Each row of a before or after table is a point. One or more steps were done to the points. Then noise was added and the rows were shuffled. The steps act on how far a point lies along the listed directions, d1 being the first. Name the steps. A step turns or swaps two directions, mirrors them in a line or flattens them onto one, adds a multiple of one to another, or multiplies one. Angles are multiples of 10 degrees, from the lower direction toward the higher: turns from -170 to 170, lines from 10 to 170 but not 90. Use the fewest steps. Two steps may share a direction if one is a turn and the other turns, adds or multiplies; they go together, in the order done. Otherwise the lowest direction goes first.

Directions:
(1): [5.0 0.3]
(2): [ 0.3 -5.0]
Before (11 x 2)
[[-3.0  2.5]
 [-0.3 -4.2]
 [-3.2  1.7]
 [ 3.6  0.5]
 [-3.8  2.0]
 [-1.7  2.0]
 [ 3.4  0.8]
 [ 4.5  0.3]
 [ 2.8 -4.4]
 [ 3.0 -2.3]
 [-2.7  2.0]]
After (11 x 2)
[[ 0.1 -8.4]
 [-3.6  5.8]
 [-3.4  4.2]
 [ 4.1  0.5]
 [ 2.9  1.7]
 [-3.2  3.6]
 [ 3.5  1.2]
 [-3.6  3.9]
 [ 3.1 -4.6]
 [ 2.8 -8.8]
 [-1.7  4.1]]
Steps: multiply d2 by 2

Directions:
(1): [-1.6  4.5  6.7  1.4 -5.1 -1.5 -0.5 -0.8]
(2): [ 0.3 -3.9  1.0  6.8 -1.9  4.3 -2.2  3.2]
(3): [ 0.1  5.3 -3.1  0.0 -1.0  0.9  2.6  7.3]
(4): [-3.2  5.1 -1.9  1.7  3.5  3.3 -5.3 -2.5]
(5): [ 5.1  0.7 -2.4 -3.5 -5.4  3.2 -3.6 -1.4]
(6): [ 1.8 -0.7  2.2 -1.7  2.4 -4.3 -6.5  4.6]
Before (11 x 8)
[[ 1.9 -4.9  1.9 -5.1  2.8 -5.4 -2.8 -3.7]
 [ 2.6  0.7  1.6 -1.6 -7.3 -2.1  7.6  1.4]
 [ 0.5  3.8  1.0 -1.8 -0.8  0.8 -0.6 -7.3]
 [ 1.1 -8.8  3.8 -0.4  2.4 -4.8  4.4 -1.6]
 [-1.0 -2.4  6.1  5.6 -4.6 -1.0  1.9  5.2]
 [ 4.9 -2.5 -1.3  2.2 -0.6  3.5 -5.2 -1.6]
 [ 2.7 -4.1 -2.7 -4.1  2.4 -4.9  6.2  3.7]
 [ 1.6 -2.3 -0.8  4.5 -0.2  5.2  3.9 -3.4]
 [ 5.4 -1.8  1.8  1.4 -3.2 -3.5  0.0 -3.9]
 [-1.8  1.3  0.5  0.5 -3.4  4.3  0.2 -7.6]
 [ 3.0  2.1  4.3  0.2 -3.9  3.0 -5.0  6.6]]
After (11 x 8)
[[-1.9  5.7 -0.1  2.4 -0.9  4.1 -5.4 -4.0]
 [-0.9 -1.0  2.6 -0.4 -4.8  1.2  4.7 -6.1]
 [-3.6  3.1 -4.3  1.3  8.4  1.1 -3.8  0.0]
 [ 1.7  1.7  6.6  1.0 -3.5  0.7 -3.5  6.7]
 [ 1.0 -3.4  1.1  5.0  0.4  3.7  3.7 -3.8]
 [ 1.1  2.9  2.2 -2.5 -2.3 -1.4  3.9 -5.6]
 [ 0.9  4.1  0.6  5.0 -0.9 -0.3 -1.8 -3.7]
 [-1.1  0.6 -4.8  2.4  5.0  5.9 -3.2 -2.9]
 [ 2.7 -1.3 -1.2  3.4 -4.1  6.3 -6.4  2.3]
 [-2.4  3.3 -1.5 -1.3  3.7 -0.8 -1.0 -1.0]
 [ 0.1 -1.2  4.9  5.5 -0.6 -1.7  3.3  1.5]]
Steps: mirror d1 and d5 in the line at 30 degrees; mirror d2 and d4 in the line at 170 degrees; flatten d3 and d6 onto the line at 60 degrees

Directions:
(1): [ 4.8  4.5 -1.9  3.4 -3.3  2.4 -3.5  6.0  0.7 -3.5  3.2  1.6]
(2): [ 1.8  3.9  1.0 -1.6  1.7  4.4 -4.0 -3.6  6.3  0.7 -5.9  0.6]
(3): [-5.2  3.9  0.8 -2.0 -1.8 -1.0 -4.3  1.0  1.9  4.0  4.5 -6.2]
Before (11 x 12)
[[-2.1  4.9  1.1 -3.5  0.9  1.4 -4.2 -3.4  4.7  1.2 -4.2 -1.5]
 [-1.0  3.0 -0.1 -1.4 -1.3  0.9 -5.8 -2.1  6.3  1.9  1.2 -4.5]
 [-1.0 -3.8 -1.9  4.4 -4.1 -4.1  1.6  6.6 -7.2 -3.3  5.9  0.0]
 [-7.5  5.5  3.5 -5.8 -0.3  0.5 -5.9 -4.1  5.0  5.0  1.1 -4.4]
 [ 5.3  6.2 -3.0  5.6 -3.3  4.3 -3.7  6.7  2.2 -3.7  2.0  5.0]
 [ 0.6  7.6  0.4  1.2 -1.5  3.9 -4.3  2.6  5.5  0.4  3.5 -1.4]
 [ 0.3 -5.0 -0.6  1.4 -0.8 -2.0  2.3  1.0 -1.7 -2.0  1.9 -0.3]
 [-4.2  1.5 -1.6 -0.5 -0.4  0.0 -0.8  0.7 -0.9  2.0 -0.4 -5.3]
 [-0.6 -4.0  1.0  0.6  4.2 -2.8  1.7 -3.8 -2.6 -0.9 -2.9  2.4]
 [-5.0 -4.0  1.5 -5.2 -0.8 -5.1  2.2 -2.1 -1.2  5.1  0.0 -2.9]
 [ 4.2  7.4  0.0  0.2 -1.3  5.9 -6.1  0.2  7.0 -1.7 -3.0  0.3]]
After (11 x 12)
[[ 5.8  1.6  0.5  0.2  2.3  5.0 -0.3 -4.6  4.8 -2.7 -8.4  4.3]
 [ 6.5  1.7  0.1  2.6  1.6  4.9  1.9 -0.5  3.2 -4.2 -2.8  6.6]
 [-1.5 -4.4  0.1  0.4 -1.0 -2.7  1.8  0.1 -0.8 -0.7  2.7 -2.4]
 [ 2.1  6.1 -0.2 -1.2 -0.4  3.4 -5.0 -0.6  4.6 -1.6 -3.2  0.7]
 [ 2.6 -4.7 -0.6  2.4  4.0  0.9  5.6 -4.5 -0.9 -2.2 -8.0  8.5]
 [ 3.8  9.1  0.0  1.2 -4.0  5.7 -7.3  4.2  4.4 -3.8  2.2  2.7]
 [-5.2  0.6  1.7 -1.0  1.8 -3.6 -3.2 -2.0 -1.0  2.9  2.3 -3.8]
 [-1.4  2.9 -0.5 -1.5 -5.6 -2.8 -3.9  5.7 -0.3  1.9  5.6 -3.4]
 [ 5.9  1.9 -2.4  2.3 -1.2  2.9 -3.8  0.2  5.2 -3.2 -1.2  2.0]
 [-2.0 -7.4 -1.1  3.5 -1.7 -5.3  4.8  2.9 -8.2 -2.7  2.4  1.2]
 [ 0.6  2.9 -3.7  2.5 -2.2  2.1 -1.7  3.5 -1.2 -2.0 -0.7 -2.0]]
Steps: turn d1 and d3 by -100 degrees

Directions:
(1): [ 3.6 -3.4 -6.4 -0.2  1.2 -1.3 -7.0 -0.7 -7.4 -2.2 -2.9  2.5 -0.8  3.0
  2.0 -0.2  5.3  5.6  4.7 -1.5  0.0  0.5 -2.3 -1.0]
(2): [-0.5  1.1 -5.2 -3.0  4.5  0.7  0.3 -7.0 -2.4  1.7  0.5 -5.6  3.3  1.4
  1.9 -1.5 -3.0 -0.2 -6.4 -2.0  7.3 -3.0 -3.3  1.9]
(3): [ 5.8 -2.1  2.7  3.1  3.2  3.2  6.4 -2.5  3.7 -1.1 -2.0  0.4 -6.4 -2.4
 -2.1 -1.2  4.9  2.3  0.3 -1.1  4.4  2.4 -6.9  0.2]
(4): [-0.5 -3.9 -4.4 -4.9 -2.0 -1.3  2.1  4.7  2.7  2.0  2.6  7.0  1.3 -7.2
  3.5  3.2 -3.2  2.7  1.6  1.1  5.2 -2.2 -2.9  1.7]
Before (8 x 24)
[[ 4.5 -3.1  3.2  2.5 -1.8  1.0  3.9  3.5  2.7 -0.4 -1.1  3.8 -4.1 -3.5
  -1.4 -0.5  2.1  0.7  3.6  0.5 -0.1  2.5 -1.0 -1.8]
 [-0.1  2.6 -1.5  0.0  1.0  0.9  0.4 -2.5 -2.2 -0.6  1.5 -4.1  2.2  2.7
  -0.7 -0.7 -2.0 -0.9 -3.5 -1.8  2.6 -1.0  0.6  1.4]
 [-3.3  0.8  5.5  1.0  0.0 -0.2  3.2  1.8  5.0  1.2  2.6 -1.6 -1.3 -0.1
  -3.1 -0.3 -0.9 -4.1 -1.6  0.5 -2.7 -0.5  3.6 -0.7]
 [-4.1  1.7 -2.0 -3.0 -2.1 -0.4 -1.0  0.7  0.5  1.9  1.5 -0.4  2.7 -0.4
   0.9  0.9 -5.1 -2.3 -2.7  1.4 -0.1 -2.3  4.0  1.1]
 [ 1.3 -3.3 -3.9 -1.7 -2.0  0.0  0.7  3.8  0.7  0.8 -0.5  4.3 -0.9 -3.1
   2.1  1.9  2.0  2.5  3.8  1.0  1.5 -0.5 -4.2  0.5]
 [-1.6  1.5 -0.2 -1.6  0.5 -0.6  1.0  0.9  2.8  2.4  1.7 -0.8  2.1 -2.2
   0.2  0.3 -3.1 -0.9 -2.6  2.8 -0.2 -0.5  0.1  0.7]
 [ 3.2 -1.3  3.9  3.6 -0.6  0.1  1.6  1.0  2.6 -0.3 -0.5  1.3 -2.9  0.1
  -1.2 -0.3  3.2  1.2  1.7  0.4 -1.8  3.0 -1.2 -0.8]
 [-3.1  1.7 -0.4 -3.5 -0.6  0.2  4.0  1.8  3.1  1.4  3.2 -0.4  2.4 -2.9
   2.1  0.2 -4.3 -4.5 -5.7  1.2  2.0 -1.7  0.9  1.7]]
After (8 x 24)
[[ 10.4  -6.0   9.8   7.5  -2.2   3.5   9.6   6.4   7.8  -2.8  -3.3   8.3
  -12.5  -6.9  -4.6  -0.7   9.1   2.7   8.6   1.2  -1.7   7.2  -5.1  -3.1]
 [  7.8  -3.3   8.8   7.6  -0.7   2.1   6.3   3.1   6.6  -1.8  -2.2   4.9
   -9.5  -2.3  -3.6  -0.4   8.4   3.1   5.3   0.9  -2.6   6.3  -4.6  -1.7]
 [ -3.7   0.6   7.0   1.9  -1.9  -0.4   2.5   4.3   5.3   0.7   2.7   0.4
   -1.5  -0.6  -3.7  -0.1  -0.2  -4.3   0.8   1.6  -5.4   0.7   5.2  -1.3]
 [  3.4  -4.2  -1.5   0.1  -2.1   0.9   2.7   4.8   2.7   0.0  -1.1   5.9
   -3.7  -4.4   0.8   1.9   4.1   3.4   5.7   1.3   1.2   1.2  -5.5   0.3]
 [ -1.8   3.6  -5.2  -2.9   3.5   1.0  -0.7  -6.5  -4.4   0.4   2.2  -7.9
    5.5   4.1   1.0  -1.6  -5.0  -1.5  -7.4  -2.7   6.3  -3.5  -0.2   2.4]
 [ -5.4   2.9  -3.8  -5.8  -0.2  -0.7   1.3   0.1   0.6   2.4   4.3  -2.4
    6.1  -1.7   3.3   0.0  -7.6  -5.5  -8.2   1.0   3.1  -3.7   2.4   2.1]
 [ -3.3   2.2  -1.8  -2.9   0.3  -1.3  -0.6   0.5   1.1   2.8   2.2  -1.9
    4.6  -1.1   1.0   0.3  -4.9  -1.5  -3.9   3.0  -0.4  -1.5   1.7   0.9]
 [ -9.6   4.0  -6.1  -6.6  -4.1  -3.5  -7.1   1.4  -3.7   3.1   3.4  -2.0
    9.7   2.3   3.4   1.8 -10.7  -4.6  -4.4   2.2  -2.7  -5.5  10.2   1.3]]
Steps: multiply d2 by 2.5; multiply d3 by 3
